Each row of a before or after table is a point. One or more steps were done to the points. Then noise was added and the rows were shuffled. The steps act on columns, c1 being the first. Write out the steps. A step turns or swaps two columns, mirrors them in a line or flattens them onto one, adds a multiple of one to another, or multiplies or shifts one. Angles are multiples of 10 degrees, from the lower column toward the higher: turns from -170 to 170, lines from 10 to 170 but not 90. Use the fewest steps. Two steps may share a column if one is a turn and the other turns, adds or multiplies; they go together, in the order done. Otherwise the lowest column goes first.

Before:
[[-32 -50 -50]
 [-34  -6  44]
 [-32 -65 -17]
 [ 43 -22 -14]
 [-28 -53 -20]
 [ 47  45 -72]
 [-34  48 -26]
 [ 46 -27  59]
 [  7 -49  68]
 [-41  33   2]
 [-22  13 -18]
 [-24 -65 -27]]
After (12 x 3):
[[  3 -58 -60]
 [ 10  11  31]
 [-30 -37  60]
 [ 51 -26  -1]
 [ 39  27  19]
 [-41 -14 -18]
 [ 24 -74 -21]
 [-16 -48  50]
 [-35 -24  68]
 [-59  75 -14]
 [ 22  57  22]
 [-18 -29  53]]
Steps: turn c2 and c3 by 30 degrees; turn c1 and c3 by -130 degrees

Before, 8 rows:
[[ 15 -36  39  35 -15   1   8  11]
 [-52  22 -42  38 -23  -8  28  19]
 [ -2 -37   1 -18 -32  25  27  12]
 [  8 -17  30   9  -5 -21  49 -28]
 [-81  38   9   6   4 -23  12   2]
 [-39  95 -40 -22  15  19  34  30]
 [ 30 -23  10   0  -6  32   7 -45]
 [ 12  -9  35   4 -55  -9  10 -18]]
After, 8 rows:
[[-46  30 -25  98 -35  -4   8  19]
 [  0  18  56  24 -18 -12  42 -32]
 [ 15 -13  17  -1 -16  17  22 -48]
 [-84  36  11  17  -6 -18 -13  -2]
 [  5  -2  37  11 -64  -5   9 -17]
 [  2  -9  16 -45 -33  13  43  17]
 [-26  94 -19 -62   3  13 -33  28]
 [ 22 -20  45  93 -27   2  28   6]]
Steps: add 0.3 times c8 to c1; add 0.5 times c7 to c3; turn c2 and c7 by -40 degrees; multiply c4 by 2.5; shift c5 by -10; multiply c6 by 0.7

Before (12 x 12):
[[ 36   0  -1 -23   8 -23  15  20   1  38   8 -33]
 [-11   9  -9 -43 -31 -25  21  30  30  -2 -33 -14]
 [ -9  -1  39 -38 -21  23  13  36  13   9 -34   4]
 [ -6 -25  35 -54  17 -19   7  10  -9  -6  30 -19]
 [-18  39  -9 -17 -11   6  39 -29 -24   8  22   5]
 [-16  28  28 -42  17  28 -12 -20 -15 -23 -33 -10]
 [-22  29   6  -9 -17 -17 -14 -11  21  15  12 -18]
 [-18 -14  19   8 -32  23  10 -27   4 -13  13 -22]
 [  5  25  18 -43  23  -7  38  11  32  -9  14  10]
 [-20   7  -1 -22  11  18  18  23   8   4  21  -2]
 [ 25  -2  18 -10 -26   6  -8   0 -21   0  -6   7]
 [ -5  30  15   8  12  -3   8  -8 -27  20 -28  30]]
After (12 x 12):
[[ -9 -30  15   8   1  -2   8  41 -26 -23 -21  29]
 [  3   2  14 -10  30   6  -8  12 -24  20  -3   7]
 [-31 -29  -8 -10  -4 -18 -14 -32  14   4  -4 -19]
 [  9  25  13 -55 -15 -19   8 -42 -22  -9  24 -18]
 [-22   1   5 -39   7  23  15  95  -7  10  14   4]
 [  5   0  -1 -24  44 -23  13   7   1 -31  22 -33]
 [-22 -39   8 -17  -4   6  39 -68 -15   3 -14   6]
 [ 20 -24 -10 -43  -9  -7  37 -13  16 -11  16  11]
 [-21  14   4   8  -7  23  10 -51  -5  32 -17 -22]
 [ 12 -28  13 -42 -30  28 -12  37 -23   1 -34 -11]
 [-21 -10 -16 -42   3 -26  21  86  26  25   9 -15]
 [ -9  -7  -5 -21 -18  17  17 -14   7 -12  31  -2]]
Steps: turn c5 and c10 by -130 degrees; turn c1 and c5 by 50 degrees; multiply c2 by -1; flatten c3 and c9 onto the line at 120 degrees; turn c8 and c11 by 60 degrees; multiply c8 by 2

Before:
[[ 23  -3  18  13   3  16   9  16  20  -7  -5   1 -16   2 -59 -20  16  23
  -12 -21 -29  11  16   2]
 [-27   5   6  11  -6   1  -6  18 -10  15  22   5  -9   3  22 -10   3   8
   13   9   4 -10   9  31]
 [  3 -12   2  21 -17 -12  32   9  -2 -23 -14  20 -19   6  -9 -25 -17  13
    4  -3   6 -38  18 -17]
 [-10  -1  15  27  29   5 -20  -5  -7   7 -17   8 -12  12 -23 -42   3  24
   14  -8 -18   3  15  -2]
 [ -6   2  -6  30  -6  -8  -8 -13  -1  22   6  -5   2 -16 -24 -15   3 -14
  -16  -6 -18 -17  -5   4]
 [  5  -5 -12 -11   7  -6   4  10  28   2  -5  26 -31  30  22 -54   0  15
  -29 -21  -8 -22  22  -6]
 [  1   3  -9 -16 -11   1   6  13  -1  37   8 -24   2  12  -6 -28   3  32
   18  20   6 -12  20 -16]
 [ 15   5 -15   2   5  14   5   0  20   4  24   3 -31  31  13 -14   9  19
   -5  -3   1 -18   2   5]
 [-10 -18  -2   0 -10 -14  30  10  -3 -15  28  -3   5   8 -12 -31   0 -23
   11   2  24   8   9 -24]
 [-31 -20  -4  -6  13   6  13  15 -11  29   4   6  12  19  -1  11   0  14
    3 -20  25   5   7  -4]
 [ 24  -1 -10   9  -8   3   0 -21 -33   2  15  -8  -3  20  -6 -48 -18  28
   22 -28   7  -7  25  20]
 [  6   7 -63  25  -3 -17  -1  17  19  35  19  -4 -14 -27   3 -19  -9  -8
    2  12  21  -5  15  13]
 [ 24  15   4  -3   6  -4  17   1  32  -9 -39   9 -43   4 -28 -42  13   9
    2  23   4  20   4  15]]
After, 13 rows:
[[ -6   2  -7  32  -7  -8  -3   6 -21  21   8  -3   6 -18 -25 -18   2 -13
  -16  13 -20 -15  -4  -4]
 [  1 -15   3  18 -18 -12  12 -10 -23 -24   2  20 -24   7 -10 -26 -15  11
    2  -7   6 -38  19  17]
 [-31 -17  -5  -5  14   7   5 -25 -30  32 -11   6  13  16  -2  12  -1  13
    3   0  23   7   7   2]
 [ 23   3 -10  10  -8   1   2 -10 -52   3  34  -5  10  19  -8 -47 -18  28
   23  38   7  -7  24 -21]
 [ -9  -1  16  25  29   4  -6  -5 -26   9 -15   7 -19  14 -23 -42   2  25
   16   9 -20   6  14   2]
 [  5   7 -65  25  -3 -17   1  -1   0  36  58  -4   3 -28   4 -19 -11  -8
    2 -21  24  -5  15 -13]
 [ 14   3 -16   3   4  14   2  -2   0   4  98   4  -7  32  13 -14  10  17
   -5   2   3 -18   2  -7]
 [  7  -6 -11 -13   7  -6   1 -25   9   2  43  26 -26  29  22 -53  -1  15
  -31   6  -9 -22  20   8]
 [ 23  -1  19  13   3  17   3 -26   0  -8  17   1 -15   2 -61 -22  17  24
  -13   0 -31  12  15  -3]
 [-27   5   7  12  -5   3  -1  -5 -32  15  55   4   6   3  22 -12   4   8
   14 -19   3 -11  10 -31]
 [ 23  16   4  -5   6  -3   6  19  11  -7  -6   8 -59   6 -30 -43  12   9
   -1 -15   5  19   2 -16]
 [ -1   5 -10 -18 -12  -2   3   7 -21  36  12 -24   5  11  -7 -28   4  33
   15 -26   6 -15  20  17]
 [-10 -18   0   0 -12 -13  12  -6 -26 -15  47  -2  21  10 -12 -30   0 -23
   13  -8  23   6  10  26]]
Steps: multiply c7 by 0.4; turn c8 and c20 by -130 degrees; shift c9 by -20; turn c11 and c13 by 40 degrees; multiply c11 by 2.5; multiply c24 by -1

Before, 8 rows:
[[-20  -4  54 -30   7 -61  31   9 -87 -32 -34  39 -42  21  11  82  16  29
  -18  27  25  36  11   4  -4  25 -15 -17 -22 -20  26 -36  15 -27 -49 -39
   -9  43  55  32  29  -6 -53  69  40  -5   6  10   3 -21  -5 -25  10  11
   22  10 -61 -20  23 -10 -52 -65  14 -10]
 [-30  10  38   2 -25  26  17  13   5   6 -30  46 -12 -17 -16 -19  67  24
   50 -52 -29  15  25 -53  -8  33  -9 -16 -52  52  38   5 -67  20  13  13
   -6  13 -29   7 -14 -27 -53  -5  15 -56  14 -15  26   4  30  95 -40  37
  -10  27   8  37   3  15   1  23 -55 -25]
 [-30  -8  33   4  27 -12  49 -21  42  -3  12  23 -11 -12 -26   6  11  18
   14 -16 -53 -10  -4  21  -8 -53 -24  -2 -30  -3 -10  -7 -10  35   3 -10
   39   6  21  -3 -15  33 -14   8 -13  18  28 -66 -17 -34  -1  79 -33 -23
  -76  64   0 -33  48  -8 -15  -6  -3  18]
 [  5  -8 -95 -10 -76   5   9 -15 -57  35  27  39  27  -1  12 -25 -32 -15
   -7   1  34   1  35  -2  30  14  11  16   5  14  30  17   2  25 -31 -71
    5  64 -61  -2 -25  26 -12 -12  -1   4  -7   0   4 -21  18  15 -59 -39
  -10 -13  21 -82  -8   9  10   5 -71  23]
 [ -8  -9  21  -7  44 -35 -22 -26 -24  19   5   3  -3  42  25  31 -45 -51
    3   6  -5  22  22 -11   6 -22   1 -33 -34  -7  49 -14 -29   7 -39  23
   13 -35  19 -43 -30  57  25  -1  35  14   2  13  18 -23  17  58 -28  14
   18  -8 -31 -28 -14 -21 -31 -11   5 -21]
 [ 18 -39  -7   5  -3 -39  32 -48  28 -17  21 -21  43   3  22  55 -12   9
  -12 -17  37  -2  -8  37  56  -3  16  31 -27   1 -23  15  -3  19  39   6
   -2 -33  50  25   7  14   8   1  20 -77 -15  -6  45  88 -14  38  30  48
    8  42 -45  24  25  69  -7 -39  29 -44]
 [-28  21 -31 -20 -20  -7 -19 -26  34 -27 -29  -1  10 -18 -47 -20   9 -15
   53 -35 -48 -34  15  10 -35 -85  40  -4 -37 -42  32 -12  11 -17  23  45
   36 -19 -32 -31 -10 -40  21 -37  43  -7 -33  26 -16 -13  83 -24  -8  77
   -2 -14 -49 -20  -9  -3  11 -13  19  54]
 [-11  22 -21 -33  59  16   4  38 -44   9   9  34 -30  23   5  38  32  60
   -3  35 -27  19  23  31 -23 -45 -44  36  -1   7  13 -10 -50  17 -16 -55
    0  -9  34   7  44 -47  16  37 -52  20   5  21 -14  -8 -48 -41 -37  37
  -31 -14  41  27 -45 -22  16  23 -31 -34]]
After:
[[-15  22  45 -27   1 -56  33 -18 -87 -85 -41   5 -46  18  12  74   1  23
  -22  26  32  46  40   8  -5  16 -20 -14 -23 -20  27 -27  19 -31 -49 -40
   -4  48  50  34  31  -4 -55  65  41  -7   5  10   2 -21  -6 -27  13   6
   23   6 -59  36  20  -3 -49 -65  19 -12]
 [ 17 -17 -12   0  -6 -46  27  16  22 -45  21   0  40   5  22  49  29   9
   18 -21  38   7 -15  28  59 -23  15  51 -30  -3 -20  12  -7  15  41   3
   -5 -40  52  26   7  14  12  -1  14 -71 -24  -1  49  83 -17  35  24  35
   10  44 -41 -31  19  68 -10 -43  27 -48]
 [ -4  38 -13 -31  59  14   7  56 -45  21  12 -12 -30  24   5  35 -21  62
  -17  36 -31  33  44  31 -16   4 -47 -20  14   4  15  -7 -54  25 -16 -50
   -7  -8  26  11  48 -49  11  34 -51  20   6  22 -23  -6 -41 -40 -43  28
  -32 -19  41 -65 -50 -22  18  18 -32 -34]
 [-28  16  28   0  28  -9  50  -7  41 -11  12   9 -11 -21 -34  -1   3  15
    6 -19 -48  -4  17  17 -11  75 -22  20 -30 -16 -13  -6 -10  35   3 -11
   44   2  12   3 -12  38 -15  14 -11  18  26 -71 -15 -33   5  77 -43 -25
  -70  73   2   2  52  -3 -21 -12   2  24]
 [  5 -28 -97  -9 -72  -2  10   7 -61  84  28 -16  25  -8  10 -26   5 -10
   -1   4  34  15  54   0  23  99  15  14   4  12  34  14   0  18 -28 -71
    3  65 -63  -3 -28  24 -12 -13  -6  -2 -10   4   4 -17  16  18 -67 -40
   -2 -13  19  93 -11  11   7   4 -66  24]
 [-15 -38  27  -5  47 -34 -22 -41 -26  45   6 -20  -4  44  24  32   5 -55
   -4  12  -3  33  10 -11  -3  54   8  20 -34  -9  57 -14 -31   6 -34  28
   15 -33  18 -49 -25  66  27   4  29  15   0  14  15 -25  16  56 -23  15
   14  -7 -39  15 -17 -13 -27 -11   2 -17]
 [-22  16 -29 -18 -18  -7 -21 -11  27 -68 -29 -14   8 -11 -46 -20 -12 -13
   53 -29 -52 -22   5   5 -34  75  36  25 -38 -43  35 -16  18 -21  32  45
   41 -14 -36 -30  -4 -42  23 -36  44  -7 -33  31 -12 -11  79 -25 -11  78
    0 -14 -50 -40 -14   3   5 -15  11  56]
 [-36  63  40   1 -28  21  16  -8  12  10 -31 -12 -10 -24 -22 -11   3  22
   57 -53 -21  28  48 -56 -17 -63 -10 -14 -52  50  38   9 -69  22  13  11
   -4   6 -33  12 -16 -30 -53  -6  14 -60  10 -11  27  12  16  96 -43  41
  -12  36   6 -14  11  13  11  21 -62 -23]]
Steps: turn c2 and c17 by -80 degrees; turn c8 and c28 by -70 degrees; multiply c10 by 2.5; turn c12 and c23 by 70 degrees; add 0.5 times c60 to c19; shift c22 by 10; multiply c58 by 1.6; turn c26 and c58 by 130 degrees
